Each row of a before or after table is a point. The points were changed in one or more steps. Then noise was added and the rows were shuffled. The steps act on columns, c1 being the first. Name the steps. A step turns or swaps two columns, mirrors them in a line or flattens them onto one, adds a multiple of one to another, or multiplies or shifts one. Angles are multiples of 10 degrees, from the lower column toward the higher: turns from -170 to 170, lines from 10 to 170 but not 90. Use the fewest steps. Two steps may share a column if one is a turn and the other turns, adds or multiplies; they go together, in the order done. Otherwise the lowest column goes first.

Before, 8 rows:
array([[ 14, -31],
       [ 55,  18],
       [ 65,  13],
       [-15,  32],
       [-23, -26],
       [-24,  58],
       [-19,  53],
       [ -3, -46]])
After:
array([[-25,  17],
       [  7,  34],
       [-42, -48],
       [ 30, -21],
       [ 51, -38],
       [-27,  43],
       [ 45, -34],
       [-54, -41]])
Steps: turn c1 and c2 by -150 degrees

Before (10 x 4):
array([[-68,  19, -17,   6],
       [  6,  28,  80,  42],
       [  8, -32, -80, -49],
       [  8, -12,   8,  31],
       [  4,  -9, -45,  32],
       [-37, -61, -58, -31],
       [-25, -38,  15,  -9],
       [ 48, -41,  -6,  -9],
       [ 25, -15, -49,  20],
       [ 11, -31, -47,   6]])
After (10 x 4):
array([[  8,  54, -74,  15],
       [-35,  63, -56, -15],
       [-20,  34,  15, -18],
       [ 10,  -6,   8, -35],
       [ 24,  -6, -49, -24],
       [-70, -18, -17,   9],
       [  2, -13, -39, -28],
       [ 51,  38,  -5, -18],
       [  7, -43,  77, -14],
       [ 12,  19, -47, -29]])
Steps: turn c2 and c4 by 140 degrees

Before:
array([[ 15,  18, -48,  65,  10, -43],
       [ 24,  32, -57,  24,  -8, -34],
       [ 21, -29,  48,  67,   4,  -2],
       [-30,  39, -40,   7,  70,  15],
       [ -4,  -1, -24, -52,   8,   6],
       [-75,  26,  52, -16, -44,  19],
       [-64, -30, -55,   3,   3,   4],
       [-74,   0,  35,   7,  25,   5],
       [  8, -36,  15,  22, -34,  44],
       [ 19,  79,   7,  -5,  -2, -48]])
After:
array([[ 34, -35, -12,  39,  60, -42],
       [ 15,  13,  41,  61, -23, -45],
       [-39, -62,  -4,   5,   0, -56],
       [ -2,  -5,  -7, -40,  31, -23],
       [-11, -75,  -4,  18,  18,  35],
       [-28,  28,   3,  60, -30,  48],
       [-30,  13, -44,   4, -41,  12],
       [ 32,  16,  34,  17, -17, -56],
       [ 12, -80, -18, -35, -30,  54],
       [ 79,   4,  47,  -5,   4,   9]])
Steps: mirror c1 and c2 in the line at 40 degrees; turn c3 and c6 by 90 degrees; turn c4 and c5 by -30 degrees

Before, 13 rows:
array([[ -5,  19,  25, -22,  21, -27,  18,   3,  -4],
       [ 32,  25,  10, -33, -43,  49, -49,  -4,  19],
       [ 18,   1,  -6,  18,  34, -15,  23, -34, -29],
       [-38,  26,  48, -39,  74, -63,   1,  27, -55],
       [ 27, -61,   1,  -9,   7, -20,  13,   0,   3],
       [ 37,  27,  -1,  24,  52,   1,  40,  -4, -39],
       [ 17,  34,  31, -25, -49, -39, -59,  35,  22],
       [ -6, -14,  12, -56, -59,  -8, -91,  -2,  -3],
       [ 26,  43, -49, -30,   3, -11, -18,   1,  16],
       [-29,  15,  50,  12,  59, -69, -26, -23, -29],
       [-15,  -4,   4,  -6, -11,   7, -76,  38,  19],
       [ 31,  33,   9, -29,  54,  -5,  12, -13,  36],
       [-92,  30,  48,  -5,  47, -75,  28,   3, -22]])
After (13 x 9):
array([[ 64,  26,   0,  16,  16,   0,  17,  22, -41],
       [ 19,  28,  14, -42,  85, -78,   0, -22, -55],
       [ 12,  38, -45, -24, -11,  15,  -8, -27,  15],
       [-45,  29,   4,  -4,  95, -89,  14,  -2, -23],
       [ 37,  -1, -13,  42,  12, -14,  11,  -1, -27],
       [ -4,  28,  32, -17, -52,  43, -24, -36,  20],
       [ 14,  16,  12,  28,  66, -82, -11,   1, -32],
       [-44, -11,   7, -23, -48,  -8, -40, -54,  -1],
       [ 13,  16,   6, -19,  14, -35,   5, -18,  -7],
       [ 60,  37,   2,  -5,  25, -11,   4, -25,  32],
       [-17,  -3,   9, -36,   3,  -2, -36,  17,  19],
       [-19,  38,   6, -46, -47, -50, -21,  -6,  25],
       [ 22, -62,  -9,  -6, -13, -19,   3,  -6,   3]])
Steps: turn c1 and c5 by -40 degrees; turn c3 and c6 by -30 degrees; turn c4 and c8 by 60 degrees; multiply c7 by 0.4

Before:
array([[ 19,  30, -11,  54, -23,   1,  11,  29,  10,  28,  -5],
       [ 21, -15,  -1,  -8, -14,  -4,  15, -26,  12,  27,   2],
       [-40,   6,  -4, -19,  74,   0,  10,  29,  12,  -3,   8],
       [  3,  36,  -9, -22,  -4, -17,  14, -23, -17,  20, -36],
       [-34, -25,  22,  -6, -16, -21,  10,   0,   9,  12, -16],
       [ 24,  34,  20, -18,  10,   0,  -2,  22,  -1,  15,  14],
       [ -3,   3,  -6,  95, -27,   6,  16,  13, -48,  13,  -9],
       [  0, -41,  -4, -20, -29,  20, -45,  34,  -4,  17, -12],
       [ -7,   4, -17,  18, -16,  -2,  17,  25, -10,  -7,  12],
       [  6,  35,   7, -16,  -9,  27,  25, -15,   8,  23,  -2],
       [ 11,  20,  -8, -17, -15,  24, -84,  18,   4,  -7,   9]])
After:
array([[  2,  38, -23, -22,  -4, -13,  24,  16, -18,  -3, -36],
       [ 24,  35,  -4, -19,  10,   0, -22,  -1,  -1, -25,  14],
       [-34, -26,   0,  -5, -15, -14,   1,  10,   9, -26, -15],
       [-40,   6,   0, -19,  74,  -1, -30,  10,  11,   5,   8],
       [  5,  35, -16, -14, -10,  18,  16,  23,  10, -15,  -1],
       [ -3,   3, -15,  97, -27,   5, -13,  17, -47,  -2,  -9],
       [ -8,   3,  -3,  18, -16,  -1, -26,  17, -10,  18,  11],
       [ 11,  20,   2, -16, -14,  17, -18, -83,   5,  10,   9],
       [ 22, -15, -24,  -8, -14,  -3,  26,  13,  13, -13,   2],
       [ 18,  29, -29,  54, -23,  -1, -27,   9,  10,  -5,  -6],
       [  0, -42, -17, -20, -28,  14, -33, -46,  -4,  -5, -11]])
Steps: mirror c3 and c10 in the line at 150 degrees; multiply c6 by 0.7; turn c7 and c8 by 90 degrees

Before, 11 rows:
array([[-17, -18,  37,  42, -57,   7,   4, -22, -32, -33, -21,   6,   8,
         56],
       [-64,  43,  71, -39,   4, -27, -21,  19, -37,  -2, -34,  23, -24,
         -5],
       [ 18,  17,  13,  64,  10, -14, -16, -39,  48,  58, -11, -41,   3,
         54],
       [ 22,  21, -15, -54,  29,   6,  30, -24, -41,   1, -16,  14,  56,
        -33],
       [-23,  -6,  15,  -5,  49,  35, -32,  16, -35, -15,   7, -27,  36,
         48],
       [-37,  -2, -25, -11,  39,  22, -28,  -9,  -4, -16,  10,  26,  58,
        -28],
       [ 35,  58, -14, -46, -22, -21, -15,  22, -51,  49, -29,  31,  14,
         -3],
       [-57, -43, -32, -53, -16,  -3, -32,  -1,  54,  59, -37, -30,  -1,
        -30],
       [-60,  19, -34,  28,  30,  68, -18, -56,  48,  44, -46, -16, -42,
         -5],
       [  0,  63,  66,  26,  53,  63, -38, -54,  24, -27, -81,  49, -17,
         23],
       [-19,  54,  78,  -2,  45,  58, -40,  -3,  54,  71,   3,   4, -41,
          4]])
After, 11 rows:
array([[-48, -41, -34, -63,  35,  -9,   2,  -3,  52,  73, -12, -30,  -2,
          5],
       [ -8,  65,  65,  27, -42,  62,  24, -51,  25,  20, -92,  47, -13,
         40],
       [ 33,  21, -14, -46,  19,   7,  31, -26, -48,  -2,   5,  14,  60,
         39],
       [ 43,  57, -17, -38,  10, -19,   9,  22, -50,  56,  -5,  32,  14,
        -19],
       [-22,  -8,  20,  -7, -62,  36, -29,  15, -33,  -4, -23, -30,  35,
         29],
       [-28, -20,  36,  38, -29,  10,  17, -23, -28, -25, -28,   8,  11,
        -74],
       [-54,  39,  74, -53,   5, -28,  11,  18, -37,  20, -30,  22, -23,
         10],
       [  8,  15,  14,  71, -54, -16,  -5, -38,  52,  58,  11, -42,   5,
        -13],
       [-65,  24, -31,  16,  -6,  71,  19, -63,  52,  60, -21, -17, -40,
         31],
       [-17,  51,  78,  -4, -16,  55, -35,  -4,  57,  75,  13,   8, -43,
         41],
       [-31,   1, -26, -21,  10,  20, -29, -13,  -8,  -5, -18,  27,  61,
         46]])
Steps: turn c1 and c4 by 10 degrees; turn c5 and c14 by 110 degrees; turn c7 and c11 by 40 degrees; turn c10 and c11 by 30 degrees
